Every row gives one point. A path goes straight from each point to the next, and from the last back to the first. The post is the endless flat space through its rows: a point in 2 columns, a line in 3, a plane in 4, and so on, so that a path can go around it. How many times does the path go around the post? Going back the other way cancels.
(in the rows, 128 means zero)

Post, 2 rows:
[[106 102 157]
 [131 167  78]]
Path, 13 rows:
[[153 144  86]
 [107 122  82]
 [ 88 195  28]
 [107 200 110]
 [110  95 205]
 [ 50 144 151]
 [ 65  97 133]
 [124 124  67]
 [124 103 115]
 [ 93 134  52]
 [ 79 149 111]
 [115 181 161]
 [138 149 122]]
Times around: 1

Post, 8 rows:
[[188 156 131 118 127 205 137  52 134]
 [141 153 126  75  34  92 101 112 159]
 [115 115 157 186 154 165  97 148 113]
 [108 195 157  85 133  19 195 117 113]
 [117  57 128 125  29 163 121 249 106]
 [119 119 128 164 123 148 134  72 126]
 [111  52 174 177 182 138 127 117 129]
 [ 81 137 130 101 134  73 159 132 164]]
Path, 17 rows:
[[151 151 189 155 122 186 154 110  82]
 [160 217 157 142 102 124 139 132 114]
 [120  76 129 139 117  38 119 160 154]
 [114  93 120 164 181 177 148 153 115]
 [ 32  17 141  91 138  98 149 187 141]
 [ 72  23 126 137 116 192 207 130 140]
 [129 131 149 146 166 152 139  61 167]
 [155 152  95 139 109  92  91 135 167]
 [161 149 156  82 162  78 148  70 146]
 [ 82 156 149 122 174  90 204  48 109]
 [179  95 178 110  99 186 118  66 144]
 [197 181 185 112  97 132 124 125 107]
 [185  86 157 174 141 178 150  85  88]
 [ 93 149 129 162 166  81 113 119 206]
 [ 99 175 173 173 100 146 119 145 139]
 [107 135 154  73  72 126  83  96 190]
 [ 88 114 157 129 138  79 148  68 124]]
Times around: 2

Post, 17 rows:
[[ 78  75 100 188  99  94 122 180 108  79 142 133  72 186  95  55 156 150]
 [137 125  74 131 130  78  90  88 131 102 137 190 109 145 135 109 164 123]
 [117  93 130 101 147  38 130  68 159 131 125  98 160 119 149 211 114 148]
 [101 121  74 160  76 162 104 147 139  53 148 116  80 144 160  84 107 143]
 [ 48 140 180 178 103 203 106 152  61 249 182  74 138 209  96 133  81 137]
 [132  71  51 163 108 137 154 131 120 118 127 121 126 145 177  73 195 148]
 [121  93 174  51 151  99 160  93 165 148  90 135 110 168 168 134 124 130]
 [122  86 145 129 172 128 123 105 109 167  53 156 171 176 161 211  75 136]
 [ 92  99 179 202 106 142  86 194 103 137 170 115  69 120 177  84 134 174]
 [108  91  50 140 131  98 119 126 118  85 178 156  41 190 177 121 159 198]
 [102  89  72 163 106 127 124  95 165 141 108 155  76 129 109 104 157 194]
 [ 92  35 180  62  85 121 130  87  70 138  93 161 140 124 165 167 120 149]
 [152  91 153 111 165 129 113  79 173 119 114 135 148 152 112 244 181 145]
 [ 90 124  90 135 198 109 101  47 152  68 114 128 141 152 146 137 177 185]
 [103 111  99 124  83 114  69 175 134 139 144 123 130 197 122  68 148 212]
 [135  78 128  55 205 118 110  97 102 172  71 103 129 114 115 214 125 139]
 [121  62 172  54 212 119 162 105 141 152 144 164 185 106 136 200  87 158]]
Path, 16 rows:
[[124 141 140 155 104 127 105  77 113 126 117 102 143 132  96 157 169 175]
 [106 144  82 163 127  95 116 106 156  79 130 162  87  59 133 142 117 136]
 [104  65  95  98 110 142 129 166 153  98 140 109  73 144 137 134 179 178]
 [105 118 104 159 150  55  56  69  92 124 124 171 145 186 185 189 151 133]
 [ 53  81 152 167 108 110  73 133 159 127 109 161 120 159 119 142 123 212]
 [127  83 153  86 152 114 161 136 111 215 119 156 135 149 134 149 182 107]
 [ 44 118 138 133 109 106  94 103 113  77  70 152 109 132 135 169 128 151]
 [ 70  97 123  43  95  63 120 140 150 174 150 120  94 164 168 137 136 167]
 [ 81  53 154 172  69 109  59  88 112 116 106 174 120 146 112 168 190 193]
 [144  65 174 117 176 109 122  98 144  93 225 115 106 137 182 193 101 163]
 [154  88  69 142  58 121 126 144 155  76 166 141 136 125 145  97 135 156]
 [ 91 107 149 182 103  55 158 154 149  92 124 124  92 131 170 134  57 177]
 [ 69 130  85 140 113  74  89  97  99 152 108 151 129 173 168 188 178 189]
 [ 36  99 116  84 117 134  61 159 143 116 131 159 189 163 138 120  90 181]
 [ 75  91 109 147 150 140 111 163  84 120  65 165 121 153 184 111 165 175]
 [161 151 132 124 137  87 103 125 117 138  77 176  80 183 166 150 129 148]]
Times around: 1
